Each row is a point. The ring and each string are closed loops that go straight from each point to the next, and from the last back to the first. Before rounding, they use only three directions, however many columns there are. Count how often each string passes through the ring. Passing back the other way cancels.

Ring (9 x 4)
[[  1 -11 -36 -20]
 [-13  -5 -31  -7]
 [-29  -2 -10   3]
 [-37  -6   7   2]
 [-38 -15  23  -8]
 [-24 -26  27 -24]
 [-10 -28  21 -32]
 [  9 -26   0 -37]
 [ 11 -18 -26 -31]]
String (19 x 4)
[[-28  -1 -49  -2]
 [-15   5 -27   8]
 [ -5   4  -9   7]
 [-12  -7 -10  -6]
 [-22 -12 -25 -15]
 [-20  -8 -46 -13]
 [ -2  -3 -46 -10]
 [ -2 -11 -58 -24]
 [ -4 -18 -51 -32]
 [-10 -19 -22 -26]
 [  5 -10  -8 -14]
 [ 25 -10 -26 -21]
 [ 15 -18 -45 -36]
 [  1 -21 -46 -37]
 [ -8 -16 -20 -23]
 [  2  -7  -5  -9]
 [  3  -4 -21  -8]
 [-13 -14 -10 -16]
 [-26 -12 -38 -17]]
Times through: 0
String (22 x 4)
[[-18  -2 -54  -7]
 [ -4   0 -49  -6]
 [  3  -4 -22  -8]
 [  0  -9  -9 -12]
 [ -9 -17 -23 -24]
 [ -4 -21 -42 -35]
 [ 10 -21 -50 -38]
 [ 24 -13 -36 -28]
 [ 19  -8 -17 -17]
 [ 10  -9  -9 -14]
 [ -1 -12 -11 -17]
 [-13 -17 -14 -22]
 [-14 -19 -42 -29]
 [-11 -13 -46 -22]
 [ -8  -2 -60 -10]
 [ -4   3 -30   2]
 [ -4   6 -23   8]
 [-15   7 -32   9]
 [-10   3 -16   6]
 [-11  -7  -8  -6]
 [-19 -11 -16 -12]
 [-23 -10 -31 -12]]
Times through: 3

Ring (6 x 8)
[[ 12   3  14  -2  16   0   4  13]
 [ 18   4  -7  -9  33  -4 -22   2]
 [ 11  13 -26 -11  16 -13 -15 -19]
 [  0  14 -19  -5  -8 -14   4 -22]
 [-17   7   6   7 -37  -7  27 -11]
 [ -6   3  26   7 -20   0  31  10]]
String (32 x 8)
[[ 18   7 -36 -15  38 -10 -46 -18]
 [  8   5 -32 -10  23  -9 -40 -19]
 [ -1   2 -19  -4   7  -7 -25 -14]
 [  5   9  -7  -4   3  -8   2  -9]
 [ 12  18 -19 -10   7 -15   7 -19]
 [ 12  25 -28 -13   2 -21  13 -29]
 [  2  23 -30  -9 -12 -21  14 -34]
 [ -6  18 -23  -4 -24 -18  16 -31]
 [ -8  19 -14  -2 -29 -17  29 -27]
 [-19  15  -9   4 -45 -14  32 -27]
 [-19   3  -3   6 -32  -6  10 -15]
 [-14   2   1   5 -24  -5   7 -10]
 [ -5   8   4   2 -17  -7  19  -6]
 [ -7  12  13   4 -28  -8  39  -5]
 [ -7   8  12   4 -22  -5  28  -3]
 [ -7  11  24   6 -31  -5  49   2]
 [-14   6  34  11 -40  -1  53   9]
 [ -3  10  30   6 -24  -3  49   9]
 [  0   7  17   2 -11  -4  27   5]
 [ -4   1   3   2  -6  -3   0  -2]
 [  2   6   5   0  -2  -5   9  -1]
 [ 12  11  22  -2   4  -4  31  12]
 [ 20  10  30  -3  16  -1  33  23]
 [ 18   3  24  -2  23   2  10  22]
 [ 22   4  17  -6  32   1   1  20]
 [ 30   8  11 -10  42  -2  -1  17]
 [ 26   2   1 -10  46   0 -24  13]
 [  5  -4  -7  -3  21   0 -32   1]
 [  3   3  -4  -2   7  -4 -11  -3]
 [ 14   8  -8  -8  21  -7 -10  -3]
 [  2   1  -9  -3   8  -4 -18  -6]
 [  7   0 -24  -8  26  -5 -43 -11]]
Times through: 2
String (22 x 8)
[[  3   5   3  -1   2  -4   3   0]
 [ 12   8   6  -4  14  -4   6   5]
 [ 27   8   4 -11  39  -4  -7  11]
 [ 27   3  -9 -12  50  -3 -33   6]
 [  9  -2 -15  -6  28  -2 -40  -4]
 [  5   3 -10  -4  13  -5 -18  -6]
 [ 11  10 -10  -7  14  -9  -5  -8]
 [ 28  21 -34 -20  37 -18 -17 -21]
 [ 18  19 -38 -17  24 -19 -18 -28]
 [ 11  20 -38 -14   9 -20  -8 -33]
 [ 11  25 -22 -11  -2 -20  20 -26]
 [  2  11  -5  -3  -5 -10  12 -10]
 [ -1  10  -3  -1 -10  -9  12 -10]
 [ -5  17   1   0 -28 -13  37 -15]
 [-21  12  10   9 -53 -10  49 -15]
 [-32   1  18  16 -60  -3  38  -8]
 [-19  -1  13  10 -32  -1  16  -3]
 [ -5   4   8   3 -14  -4  14  -1]
 [  0  10  24   4 -18  -4  42   7]
 [  3  10  43   6 -18  -1  60  21]
 [  1   1  34   6  -7   3  29  20]
 [ -1  -2  16   4   1   2   2  11]]
Times through: 3
